Every row gives one point. Each copy is the shape, with its points in the same order, stretched, turned, moved and blurred by noise. Say if it was mirrored as well.
In the rows, 100 means zero.

Shape, 6 rows:
0: 130 107
1: 102  75
2: 111 107
3: 104  96
4:  88  61
5:  36 111
Copy 1 (6 x 2):
0:  92  89
1: 129  74
2: 105 102
3: 120 101
4: 150  69
5: 170 145
Copy 1 is: mirrored
Copy 2, 6 rows:
0: 129  86
1: 107 121
2: 109  90
3: 104  99
4:  94 137
5:  32  97
Copy 2 is: mirrored
Copy 3, 6 rows:
0: 119 116
1:  96  77
2: 102 112
3:  96  98
4:  87  58
5:  32  94
Copy 3 is: only turned
Copy 4 (6 x 2):
0: 140 104
1: 101  83
2: 122 110
3: 112 102
4:  84  72
5:  48 142
Copy 4 is: only turned

Shape:
0:  91 123  93 121
1: 151 108  90  24
2:  79 112  90 101
3: 104 106  97 120
4:  84  93 123 111
5:  79  92  96 107
6:  92 136  86 117
7:  87  84  98 117
8:  83  97 119 103
Copy 1:
0: 108 125  80 125
1: 136 122  83   5
2:  86 113  83 105
3: 120 115  92 114
4: 103 116 123 112
5:  92  98 102 108
6: 109 132  68 123
7: 104  93 108 117
8:  94 119 120 108
Copy 1 is: only turned
Copy 2:
0:  93 114  86 121
1: 145 140 160  34
2:  80 110  96  96
3: 104  99  95 116
4:  75  84 119 119
5:  80  86  98  97
6:  97 128  83 118
7:  88  76  97 108
8:  76  93 120 110
Copy 2 is: only turned
Copy 3:
0:  77 115  92 124
1: 164 139 101  53
2:  70 113  93  98
3:  89  99 100 122
4:  76  91 129 108
5:  71  94 102  99
6:  80 130  85 123
7:  77  82 103 107
8:  75  99 126 100
Copy 3 is: only turned
Copy 4, 9 rows:
0: 113 129 112 121
1: 134 100  49  38
2:  86 123 105 113
3: 118 110 116 118
4:  99 102 140 102
5:  85 101 119 109
6: 109 142  98 124
7:  95  90 120 117
8:  93 106 133  96
Copy 4 is: only turned

Shape (14 x 8):
0: 108  93 120  74 127  77  96 115
1: 110  79 104  47 117 126  87  62
2:  67 150 109  95 126  62 134 104
3: 129 155 105  95  92 128 101  66
4:  98 122  98  88  96  64 105  82
5:  81 130 133 122 107 123 112  99
6:  85  89  73 113 165  61  62 123
7: 144 126 108 115 133 111  88  60
8:  71  89 123 111  92  90 126 110
9:  80  84 107  98 123 121 110  97
10: 100  88  81  53 103  91  70 129
11: 100 148  74 106  95  82 131  70
12:  57 148 138 118 117 101 103  57
13:  78 166  88  62  94  91 140  59
Copy 1, 14 rows:
0: 107  98 117  54 122 120  75 107
1: 111  76 136  48  91 126 100  47
2:  62 136 115  55 134  82 121 105
3: 129 144 128  86  89 101 127  55
4:  90 125  98  55  93  85  97  91
5:  81 138 134 112 107 125 137  97
6:  88  78  97  94 160  73  54 105
7: 129 131  92  98 117 118  94  43
8:  64 108 111  87  96 125 124 122
9:  91  90 124  93 111 120 120  87
10: 119  72 140  58  95  87  69 112
11:  92 134  87  76  97  63 135  71
12:  46 155 129  97 107 107 121  60
13:  80 143 127  31  93  71 148  49
Copy 1 is: mirrored
Copy 2 (14 x 8):
0:  91  96  82 117 122  79 122 121
1:  72 109  37  99  94 128 122 104
2:  93 111 138  98 144  84 157  80
3: 113 160 100 125  90 117 120  78
4: 100 118 100 102 105  68 140  76
5:  75 112 126 134 115 119 105  78
6: 125  85  82 100 182  67  84  77
7: 131 142  76 152 125 113 123  71
8:  71  67 127 119 100  93 111  87
9:  82  80  97 104 116 127 100  90
10:  93 103  70  70 111  78  81 128
11: 130 127 125  96 108  90 145  55
12:  57 132 113 132 130 113 141  40
13:  92 146 113  75 105 109 177  69
Copy 2 is: mirrored
Copy 3 (14 x 8):
0:  85 108 120  89 140  88  96 111
1:  75 103  92  59 139 149  80  78
2:  81 169 114 127 104  70 139 103
3: 116 153  74 111  90 145  79  98
4:  87 131 106 106  96  83  96  78
5:  99 126 105 142 109 136 130 120
6:  57  94  77 139 174  53  90  93
7: 130 128  85 123 142 130  77  82
8:  80  94 125 120  91  98 146 110
9:  74  99  92 105 132 124 131 102
10:  44  93  84  77 124  90  74 122
11: 112 151  73 107  79  95 116  69
12:  76 161 114 161 102 137 117  85
13:  81 188  87  89  74 107 115  71
Copy 3 is: only turned
Copy 4:
0: 139  95 108  94 114  84  93 119
1: 144 110  96  60  96 126  76  66
2:  95 132  81  92  99  42 136 124
3: 123 160  77 110  55 116 104  83
4: 118 109  94  93  65  63 103 114
5:  82 137 105 121  99 104 123  88
6: 106  67  59 110 145  63  50 128
7: 141 119  56 131  84 102  92  66
8:  84  92 126 101  94  94 133 113
9:  96  96  95  89 113 118 105  88
10: 127  97 107  65 107 108  55 144
11:  98 124  60  94  52  74 126 114
12:  76 150  94 110  88  63 115  54
13: 106 162  71  58  54  66 134 100
Copy 4 is: only turned

Shape (17 x 11):
0:  93 138 125 107  42 150 174  88 107  74 135
1: 112 155 130  70  93  84 104  87 118 128  97
2: 118  97  64 119 104  88  99  69  70 117  76
3: 103  87  76  99 131  58  94  72 123 114  75
4: 106  83  85 131 130 114  69  77  83  70 144
5:  98 135 105  93 129 120  95  81 120 136  80
6:  95  94 118 132  77 121  76 126 104  65 154
7: 128 128 125  59  63 131 158 129 141 123 161
8: 135 138 125  98  99  89 135 129 125  83 114
9:  76  56 130 150 104 100  78 104  76  89 124
10:  71  72 121 119 101 103 102  99  51  64 147
11:  89 118 107  94 103  77 121  96 157 109 108
12: 102  54 100 114 105  91  75  99  91  96  94
13: 104 145 105  66 113 115 166 134 135 116  94
14: 118  56 123 138 134  96 100  53  88  96  84
15: 107 105  83 128 143  65 107  60  88 142 102
16: 105 110 104 136 113  83  96 113 124 135  94
Copy 1, 17 rows:
0:  87 129  84 127  34 152 135 103  81 110  63
1: 125 131 102  84  82  93  76  90 118 168 101
2:  99  70  56 120 128  93  86  60 109  85 105
3:  77  74 101  94 129  67  88  72 141  98  97
4:  72  99 100 114 141 117 121  91 103  27 152
5:  86 117  81  97 137 112  80  88 121 145 105
6:  90  99 136 128  94 135 117 132  71  45 124
7:  90  92 119 110  34 134 140 136 107 182 108
8: 112 117 102 120  75 100 110 137 128 112  91
9:  91  80 136 125 141  97 113  90  51  43 100
10:  80  93 103 106 109  88 129  97  51  33 108
11:  69 103 128 115  81  88  93  96 131 136  82
12:  97  56 116  97 136 100  94  90  94  62 102
13:  75 105  73 106  83  93 105 144 125 177  68
14: 105  91 106 107 165 102 135  58 112  63  82
15:  85 100  82 136 147  54 104  45 118 114 124
16:  99  92 118 145 133  93  84  99 109 123 102
Copy 1 is: only turned
Copy 2 (17 x 11):
0:  98 130 141 142 104 112 169 141  74  75  89
1: 114 152 114  57 109  73 121 100  82 127 115
2: 106  98  36 107  93  90  91  81 114 119  92
3: 111  93  75  67 113  73  87  55 141 107 110
4: 113  74  93 142 125 106  39  99  97  83 106
5:  90 141 104  65 103 110  96  79 110 129 103
6: 116  70 154 143 116  91  74 143  82  96  89
7: 164 125 154  83 118 128 160 144  83 104 134
8: 139 122 128  81 157  82 135 128  91 115  93
9:  83  40 135 146 114  93  72  92  80 112  99
10:  80  42 114 141 117  97  84 122  59  80 109
11: 113 115 137  68 120  76 123  89 134 104 119
12: 108  51 102 108 101  89  74  80 100 109  87
13: 112 130 116  41 135 120 163 128 113 117 104
14: 100  76  98 132 131 100  83  33  92 103  88
15: 101 105  51 100 125  88  89  60 124 131 143
16: 110 103 112  94 121  85 101  90 129 150 112
Copy 2 is: only turned

Shape:
0:  82 104  71  78  72 104  65 136 102 110  67 148
1:  90  64  89  67 126 117  80  92 127 131 118 138
2:  99 119 103  88  92 146  62 142 103  64  92 151
3:  81 105  82  83 123 157  70 155 130 140 118 122
4:  91  70  89 101  87 131  97 131 120 113 103 149
5:  91 114 115 127  87  51  79  97  87  54  77  77
6:  92 120 160 137  61  78 113  87  37  74  39  98
7: 139 129 132  89  73 100 143  64 113  82  99  89
8:  84 126 125 133  76  72  83  73  46  75  60  96
9:  85  73 133  60 128 110 121 120 114  86 106 109
10: 103  79  91 120 111 112 129 124 138 100 118 118
11: 152  84 123  90  79  67 137 110  67  78  94  81
12: 104 138 112  89 113  69 148 111  81  97  94 110
13: 135 112 125 107 120  78 128  90 106  72  40 114
14:  48  99  65  68  69 140  63 137 120  92  72 125
15: 118  63  64  77 133 150  79 125 113 128 102  95
16: 120  82  98  73 120 111  75 126 125 119 136 140
17:  81  86  53  85 118 139  94 108  88  83 115 142
Copy 1 (18 x 12):
0: 112  88 105  69  74  75 124 150 104  90  69 133
1:  89  50 106  81 100 106 114 133 101 145  87 143
2: 115  65 123  31  92  90 144 100  85  61  95 127
3:  80  69 134  45  76 110 155 168 101 121 113 124
4: 110  56 125  83  85 119 141 140 100  94  78 149
5: 125 115 104 115 101  75  68  57 124  55  78  63
6: 115 115  97 155  75  63 120  19  94  52  70  80
7:  84 127 132 108  98 148  80  29  82  92  67 114
8: 116 116  78 125  72  63 100  39 117  70  84  75
9:  87  56 127 100 140 102 107 107  61  95  70 108
10: 103  73 139  96 113 153 120 129 119  95  77 116
11: 148 120 122 140 104 133  79  61  72  89  78  92
12:  84 145 113 126 142 109 108  89  88  95  65  92
13: 112 107 122  97 120 102 101  50  99  91  25  82
14:  86  54 104  47  56  81 121 160  85  68  72 128
15: 113  42 116  56  67 138 133 146  88 137  98 100
16: 115  79 123  69 114 112 125 127  97 132 114 142
17: 101  53  79  56 103 127 145 121  96  91  91 130
Copy 1 is: mirrored
Copy 2:
0: 107 119  75  54  84  94  82  53  97 139  78 114
1: 107  86  98 113  95 108  85  34 114 123 112 103
2: 119 100 103  44  84 121  62  68 122 106  59 124
3: 111 117 115  75 132 132  91  51 139 140  95 126
4:  97  96  91  93  88  99  88  73 126 132  86 137
5:  81 127 107  86  79 101  60 115  71  93  77  50
6: 100 149 129  96  35  98  93 132  48  79  66 101
7: 116 104 130  90  82  60 118 115  95  51 107  91
8:  99 149 105 100  54 114  88 110  61  79  64  74
9:  87  66 132  86  86 121  95  86  93 109 111 108
10:  71  80 111 108 124  83  84  97 127 112  92 120
11: 117  74 116  96  83  79  95 157  65  96 103  93
12:  83 109 105  86 115  85  99 110  52  72 107 120
13:  98  95 136  92  95  53  72  95  51  82  72 105
14:  98 118  87  38  82 127 102  40 127 149  65  99
15: 136  71 114 102 133 119  98  63 123 143  76 101
16: 117  75 101  94 112 102  68  64 120 114 119 117
17: 102  83  73  88 108 128 101  49 116 104  60 111
Copy 2 is: only turned
Copy 3:
0: 105 129 127  78  50  82 122 126 118 112 100 154
1: 101  74 145  82  95  87 107  75 136  83 124 161
2: 103 110 103 102  55 114 122 142  81  52  99 161
3: 117  84 151  50 103 132 106 140 101  92 135 153
4: 105 105 134 112  80  92 118 129 120  84 135 143
5:  89 130  61 103  83  96  80  83  99  83  82  63
6:  78  96  68 141  79  69 132 133  79  81  31  67
7:  91 126  72 106 147  62 144  88  84  43  86  96
8:  73  92  55 117  79  76 102 105  84  93  50  82
9: 105 108 138 110  93 127 130  76 109  63  98 112
10: 126 119 112 126 122 109 104 113 110  79 134 106
11: 135 125  81 111  88  77 153  81  88  69 101  52
12: 134 137 107 112 121 101 128  89  67 112  76  88
13: 133 134  74 127 104  91 116 111 119  64  44 107
14:  66 131 123  70  49 118 136 122 121 106 102 158
15: 130  69 115  43  92 130 130 115 137  85 136 140
16: 133  95 142  78  92  85 105  92 104  64 142 145
17: 103  90  94 114  65 127 127  98 104  99 130 162
Copy 3 is: mirrored
